Every row gives one point. Each copy is the shape, with its points in the same order, stretched, turned, moved and blurred by noise. Say if it was mirrored as well.

Shape, 8 rows:
[[ 0.37  0.11]
 [ 0.16  0.00]
 [-0.07 -0.03]
 [ 0.15 -1.19]
 [ 0.17 -0.11]
 [ 0.42  0.25]
 [-0.28 -0.16]
 [-0.31  0.08]]
Copy 1, 8 rows:
[[ 0.19  0.35]
 [ 0.08  0.17]
 [ 0.07 -0.03]
 [-0.99  0.29]
 [-0.04  0.13]
 [ 0.28  0.38]
 [-0.08 -0.20]
 [ 0.14 -0.28]]
Copy 1 is: mirrored
Copy 2:
[[ 0.02 -0.13]
 [-0.13  0.03]
 [-0.25  0.14]
 [-1.20 -0.52]
 [-0.26 -0.13]
 [ 0.28 -0.10]
 [-0.47  0.22]
 [-0.34  0.39]]
Copy 2 is: only turned
Copy 3 (8 x 2):
[[ 0.09 -0.26]
 [ 0.17 -0.01]
 [ 0.08  0.19]
 [ 1.06  0.62]
 [ 0.29  0.08]
 [ 0.04 -0.36]
 [ 0.03  0.45]
 [-0.14  0.32]]
Copy 3 is: mirrored
Copy 4, 8 rows:
[[-0.14  0.36]
 [-0.09  0.14]
 [ 0.05 -0.06]
 [-1.16 -0.65]
 [-0.19  0.06]
 [-0.05  0.49]
 [ 0.08 -0.33]
 [ 0.33 -0.18]]
Copy 4 is: mirrored

Shape, 7 rows:
[[ 0.19 -0.11 -0.36  0.08]
 [-0.41  0.21  0.21  0.62]
 [ 0.42 -0.12 -0.07  0.06]
 [-0.02 -0.51  0.53 -0.11]
 [ 0.27  0.92  0.01 -0.34]
 [-0.21  0.23 -0.13 -0.66]
 [ 0.16 -0.28  0.21 -0.14]]
Copy 1, 7 rows:
[[ 0.34  0.24 -0.30  0.14]
 [-0.32  0.41  0.26  0.33]
 [ 0.23  0.23 -0.37 -0.27]
 [-0.52 -0.37 -0.25 -0.44]
 [ 1.06  0.27  0.72 -0.19]
 [ 0.65 -0.48  0.42  0.11]
 [-0.06 -0.16 -0.24 -0.33]]
Copy 1 is: mirrored
Copy 2 (7 x 4):
[[ 0.30 -0.10 -0.16  0.14]
 [-0.58  0.28  0.20  0.00]
 [ 0.20 -0.41  0.16  0.15]
 [ 0.14 -0.23  0.90 -0.33]
 [-0.44 -0.80 -0.42 -0.32]
 [ 0.13 -0.31 -0.22 -0.63]
 [ 0.16 -0.37  0.48 -0.23]]
Copy 2 is: mirrored
Copy 3 (7 x 4):
[[-0.10 -0.31 -0.22  0.10]
 [ 0.03 -0.17  0.68  0.32]
 [-0.15 -0.57 -0.05 -0.10]
 [-0.67 -0.26  0.47 -0.31]
 [ 0.79 -0.09  0.02 -0.48]
 [ 0.15  0.43 -0.22 -0.42]
 [-0.39 -0.30  0.16 -0.26]]
Copy 3 is: only turned
